Rows are points. The points of each table are mixes of a few directions, plus a little noise. How many directions does each table use, and how many do they share? Where both have some left over, give the other angles between the two spaces (their principal angles), to ten degrees, smallest first.
In the rows, zero is written as 128.

First, 6 rows:
[[ 52 119  79]
 [ 78 110  45]
 [177 127 130]
 [152 138 174]
 [159 137 172]
 [150 137 168]]
Second (7 x 3):
[[130 136 121]
 [142 221  42]
 [129 135 121]
 [125 104 150]
 [119  66 185]
 [120  71 181]
 [132 162  96]]
Directions: first 2, second 1, shared 0; angles 60

First, 7 rows:
[[ 81 159  43  63]
 [168 126 173 161]
 [154  98 145 123]
 [ 31 183  84 143]
 [115  94 150 146]
 [179 119 140 116]
 [169 114 161 144]]
Second (7 x 4):
[[131 127 132 130]
 [123 129 123 125]
 [ 90 141  85 100]
 [107 135 105 113]
 [ 70 147  63  86]
 [147 122 149 142]
 [227  96 238 200]]
Directions: first 3, second 1, shared 1

First, 6 rows:
[[118 136 125 123 137 140]
 [ 74 171 110 102 172 191]
 [118 136 125 123 136 139]
 [ 92 157 116 110 157 170]
 [168  96 141 147  96  82]
 [198  72 151 162  71  46]]
Second:
[[137 126 128 126 119 120]
 [249 106 134 105  15  19]
 [ 94 134 127 134 159 159]
 [177 119 130 118  83  83]
 [120 130 128 130 135 135]
 [109 132 127 132 145 144]
 [ 72 138 126 139 181 180]
 [ 93 135 127 135 161 160]
 [102 133 127 134 153 152]]
Directions: first 1, second 1, shared 0; angles 30

First, 8 rows:
[[138 171 171  68 159 148]
 [ 97 138 219  57 121 149]
 [ 89  75 141 155  78 117]
 [173 167  80 135 172 128]
 [167 163  86 134 167 128]
 [102  91 132 150  93 119]
 [155 121  52 187 135 111]
 [103  98 143 137  98 124]]
Second, 8 rows:
[[150 143 122 130 145 128]
 [206 148 249 111 151 126]
 [125 180 119  71 167 150]
 [ 43 115  22 126 107 136]
 [150 103 146 164 113 113]
 [126  95 167 148  99 118]
 [ 90 132  97 109 125 137]
 [135 109 103 166 117 116]]
Directions: first 2, second 3, shared 2

First (10 x 8):
[[103  82 110 169 180 123 158 136]
 [153 123 100 115 122 167  90 107]
 [163 172 178  89 109  97 106 161]
 [ 77 173 153 125  58 101 177 110]
 [133 177 138  94  59 138 112 104]
 [ 95 172 104 110  27 164 134  61]
 [198 105 130 111 189 139  67 164]
 [125  43  59 178 209 175 123 112]
 [138 134 192 128 173  57 149 198]
 [ 96  99 116 161 154 120 163 128]]
Second:
[[119  58 131 141 124 206  95 124]
 [164  53 123  66  92 162 159  80]
 [113 164 101 187 170 140  94 149]
 [138 205 110 186 158 129 148 148]
 [118 196 117 203 165 141 120 162]
 [121  92 187  48  71  76 153 122]
 [137  73  98  87 126 129 108  93]
 [115 183 157 106 118  41 146 147]]
Directions: first 3, second 4, shared 1; angles 70, 80

First:
[[158  78 112 136 159 117 123 127 148]
 [ 83 125 137 108 120 136 134 173  99]
 [150 134 100 169 116 183 126 105 131]
 [113  99 114 131 144  60 123 153 164]
 [ 91 148 161 117 107 112 143 127 112]
 [102 169 114 135 108  91 120 141 152]
 [125 184 164  78 116 137 125 122  95]
 [164 125 114 141 133 174 123 107 123]
 [133  97 170  98 142 150 144 119  89]
 [160 120  93 165 135 119 118 107 168]]
Second, 7 rows:
[[134 137 144 152 134 143 130  99 119]
 [120 118  90 132 120 121 136 130 123]
 [133 123 141 161 115 155 125 125 154]
 [121 142 152   7 162  58 108 188 104]
 [144 130 140 121 109 140 145  92 120]
 [121 114 106 140 114 132 126 151 150]
 [123 131 123 182 141 147 125 111 125]]
Directions: first 5, second 4, shared 2; angles 90, 90

First, 9 rows:
[[182  84 135 123 165  51  24 111 249 120  41]
 [116 136 126 134 119 140 148 134 103 130 144]
 [141 108 128 142 138  86  86 128 168 126  93]
 [ 63 120 105 239  89  67 147 179  54 137 140]
 [123 129 126 135 125 126 131 131 121 129 130]
 [125 164 135  73 122 216 192 113  82 129 183]
 [172 128 142  64 155 154 105  96 185 122 111]
 [127 149 132  94 125 180 165 118 103 129 160]
 [104 136 122 151 113 133 154 142  88 131 149]]
Second:
[[143 138 144 109 137 109 139 145 186 131  71]
 [158 130 134  71 141 164 120 102 149 121 136]
 [130 100  84 110  90  97  82 172 106 100 138]
 [139 103 102 120 106  67  83 179 160 108  84]
 [145 180 190  84 177 215 207  64 165 158 126]
 [ 94 127  97 153  78  90 148 202  82 117 126]
 [123 121 140 170 148 118 113 100 128 139 130]
 [ 93 124 136 205 148 163 134  60  45 149 211]]
Directions: first 2, second 4, shared 2

First, 11 rows:
[[144 188 106 131 111  52 120 139 170 113 198 102]
 [140 164 121 103 162  79  83 162 123 127 183 151]
 [159 220 177  32 190  57  66 199 140  95 204 137]
 [129 123 146 175  69 171 163  83 119 159 128 124]
 [ 98  77  77 129 159 153 119 110 113 105  49 115]
 [140 147 185 127  95 167 147 109 116 143 135 128]
 [142 157 146 187 124 155 163  53 141 130 103 115]
 [ 84  10 104 126  92 190 183 131 132 115  18  95]
 [104 102  89 107 129 136  85 142  88 131 122 137]
 [177 170 161 184 158  77 159 134 170 160 198 175]
 [ 92  52  97 106 117 167 121 145  95 129  72 128]]
Second:
[[150 124 162 122 150 105 101 115  67  69  92 146]
 [157 123 137 130  98 139 104  75 112 111  73 175]
 [245  88 119 159 157 135 222  63  96 155 123  95]
 [130 128 162 137 148 104 105 150 167 118 113 131]
 [ 93 111 156  84  89 167 117 130 107  81 105 140]
 [133 134 162 123 100  66 133 178 140 119  88 137]
 [108 129 110 143 164 149 135 142 186 166 182  95]
 [  7 188  17 126 120 159 108 170 149 206 247 104]]
Directions: first 6, second 6, shared 1; angles 30, 40, 40, 90, 90

First:
[[190  67 109 109 110 103 125 104  90 100 173 149 185  69]
 [149 108 122 121 122 121 127 120 115 119 145 135 148 107]
 [ 65 189 148 147 147 154 130 152 166 157  82 105  69 187]
 [111 144 134 133 134 135 129 135 138 136 116 122 114 144]
 [136 120 126 126 126 124 128 124 122 124 134 132 136 120]
 [ 27 228 160 161 160 170 132 166 191 175  54  93  33 225]
 [137 120 126 126 125 125 128 123 123 124 134 131 136 120]
 [148 109 121 122 120 120 128 121 116 118 142 136 146 109]
 [148 109 122 121 121 120 128 120 115 118 142 134 146 109]
 [169  88 115 114 115 111 126 112 103 109 158 142 167  89]]
Second:
[[154 138 118 137 145 115  91 121  59 114 143 167 146  64]
 [174 161 117 179 140 161 110 151 128 127 249  89 145 157]
 [105 154 145 120 115 128 152 113 106 119 113 134 110 101]
 [153 118 109 152 141 127 112 159 128 131 191  99 155 141]
 [119  88 110 104 123 137 136 111 152 156 108 128 123 162]
 [119 134 194 103 121 134 112 126 147  89 100  93 104 153]
 [119 116  79 127 120 150 162  91 182 182  87 181 117 167]
 [102 109 137 108 117 120 150 132 126 130 128  90 121 135]
 [108 134 144 123 131  80 125 145 125 104  34 169 133  73]]
Directions: first 1, second 6, shared 0; angles 40

First:
[[132 230 215  96 129 192  83 249  72  90 110 161 125 133 194  82 133 199]
 [128 121 122 130 128 124 131 120 132 130 129 126 128 128 124 131 128 123]
 [127 112 114 133 128 118 136 108 137 134 131 122 128 127 117 136 127 117]
 [126  71  79 146 128  92 153  61 160 149 138 109 129 125  91 154 125  89]
 [125  60  70 149 128  85 158  48 166 154 140 106 130 125  84 159 125  81]
 [127  98 103 137 128 109 141  93 144 139 133 119 129 126 109 141 126 108]
 [129 170 164 115 128 155 109 178 105 112 121 142 127 130 155 109 130 157]
 [128 133 132 126 128 131 126 134 125 126 127 130 128 128 132 126 128 132]
 [128 129 128 128 128 128 128 129 128 128 128 128 128 128 128 128 128 128]
 [127  89  96 140 128 104 145  83 149 143 135 116 129 126 103 145 126 102]
 [131 194 184 108 129 169  99 205  92 104 117 150 126 132 171  99 131 173]]
Second (10 x 18):
[[124 136 134 117 130 132 123 122 127 121 123 125 123 121 139 117 134 131]
 [131 131 149 121 132 126 124 126 115 131 114 130 118 117 132 130 135 125]
 [149 101 132 165 129 107 141 147 111 166 125 144 131 144  88 182 110 109]
 [114 124  49 149 112 142 141 134 189 106 187 115 170 170 122 110 103 142]
 [140 109 116 159 125 116 139 143 128 152 137 137 138 148  98 164 111 118]
 [136 109  99 160 122 120 141 143 141 143 148 134 145 155 100 155 107 121]
 [111 166 189  62 141 144 101  97 100  97  84 117  90  72 185  72 172 141]
 [106 154 117  91 127 151 117 108 150  87 137 110 129 115 168  72 143 148]
 [103 155 102  94 122 155 119 108 162  82 148 107 138 122 169  67 140 151]
 [163  97 196 160 141  88 133 151  59 194  77 160  98 117  80 212 125  93]]
Directions: first 1, second 2, shared 0; angles 60

First (9 x 20):
[[109 126 126 176 124 166 209  52 130 207 180 134 151  94  97 213  61  70
  125 168]
 [176  98  95  93  96 133  56 106 153 133 104 158 111  97 160  81 119 131
  192 136]
 [216  99 217  96 127 177 117 194 108 118 203  67 198 144 179   7 128 169
   90 163]
 [ 77 153 118 152 145 108 164 127 121 121 112 128 114 144  98 183 139 121
  105 110]
 [172 124 198 113 141 147 131 197 105 100 173  75 173 158 154  49 149 165
   78 136]
 [ 53 169 115 139 161  72 141 171 115  71  75 127  94 173  95 169 185 146
   90  77]
 [132 120  85 110 109 111  82 107 145 122  87 162  95 113 136 122 132 127
  173 117]
 [ 68 159 127 157 153 104 172 138 117 115 117 123 117 153  93 184 146 123
   90 106]
 [148 103  70 117  94 134  82  61 158 163 100 179  98  81 139 140  92 100
  205 140]]
Second (8 x 20):
[[121 110  69 154 204 139 115  61 143 214 149 157 109 128 150 140 151  95
  110 145]
 [101 126 145 142 115  86 199 173 125 105 152 137 174 123 122 167 121 147
  115 108]
 [ 78 147  71 189 244 121 121  82 105 184 125 112  83 200 137 136 212  96
   49 109]
 [211 122 190 111  31 211  89 102 102 117 135  64 134 117 130  57  60 106
  175 169]
 [168 110 111 123  59 128  83 112 119 109 101 123 119 125 153  84 113 122
  188 117]
 [ 97 125 109 130 124  81 160 148 142 114 121 163 140 114 123 170 130 142
  137 105]
 [197 110 185  65  75 154  89 178 138  87 138 116 157  98 148  55  99 167
  161 151]
 [ 51 175 145 109 174 103 168 167 150  94 101 152 109 120  63 213 138 147
   88 120]]
Directions: first 3, second 6, shared 3
